Each row is a point. Two turns around zero, p and q, are shown by what they do to some points. Write where each new point lands after one turn and then the other. Backwards means that the second turn is done in reverse. Each puzzle has new turns, and all numbers are rounded.

Turn p:
[ 32 -15  35] => [-6 -2 49]
[ 4  0 46] => [-33   8  32]
[-13  26 -52] => [ 31  14 -49]
[-23 -11 -28] => [  7 -20 -31]
Turn q:
[-8 12 34] => [-14 -11  32]
[19 13 12] => [ 5 16 20]
[ 10 -17  30] => [ 18 -18  25]
[-21  -7 -76] => [-10  13 -77]
Where do these land?
p, then q backwards: [-24 -37  -8] => [-35 -27   6]
p, then q: [-11  16 -67] => [ 31  51 -36]
p, then q: [38  2 37] => [-15 -12  50]
p, then q: [ 8 31  5] => [-22  22  10]
q, then p backwards: [-11 -12  32] => [ 10 -33  10]

Turn p:
[-72 -25 -23  49] => [ 18 -68 -18  59]
[-13  20 -41  -5] => [-30 -16 -34  -1]
[ 31  -6  28 -42] => [  7  25  26 -47]
[ 40 -15  17   4] => [25 38  6 -8]
[14 26 20 -6] => [-20  22  20  -3]
Turn q:
[ 49   4 -70  17] => [ 60  25 -58   8]
[-22   7  -5  25] => [-15  23   2  20]
[-34 -11  27  26] => [-38  -1  19  30]
[ -7 -11  -4 -76] => [-15 -26 -12 -70]
[ 29 -12  10 -10] => [ 20 -28   0  -3]
[-15  23  42  19] => [-12   7  49  16]
Where do these land?
p, then q: [ -7 -35  24 -63] => [  5 -59   9 -48]
p, then q backwards: [-52 -29 -35   9] => [ 38 -58   7  -5]
q, then p backwards: [ 47 -38  12  16] => [-43 -35 -13  28]
q, then p: [-14  29   3  44] => [-25  19  19  40]
p, then q: [25 42 10 17] => [-15  41  29   5]
q, then p backwards: [19 12  2 26] => [  4 -15  16  26]
q, then p: [-19  20 -16 -49] => [-28 -18   9 -47]

Turn p:
[ 31  27   1 -69] => [-17 -11 -21 -75]
[ 23  19 -35  24] => [ 16  30 -38   9]
[-39  18  51   9] => [-10  17  64  -1]
[-24   2   2   4] => [-16   6  13  12]
[ 41 -44  17  22] => [ 55 -35  -3  13]
[-32 -23 -35  10] => [-28  -7 -15  43]
Turn q:
[ 41   2  -2 -34] => [ 39  17  21 -25]
[ 26  -7 -15  33] => [  8  32 -28  12]
[  5 -33 -23  19] => [ 18  -2 -39  13]
[-21 -24  43  18] => [ -8 -19  14  51]
[-52  61  -3 -37] => [-57 -29  33 -51]
Where do these land?
p, then q: [ 25 -10  -7 -10] => [ 23  -2 -13 -12]
q, then p: [42 49 15 17] => [-14  49  29 -36]
p, then q: [ 22  48 -11 -23] => [ -3 -11  17 -55]
p, then q: [-42 -39 -17  18] => [-25  -1 -33  47]
p, then q: [-48 -48  21  -1] => [ -6 -20  -5  68]
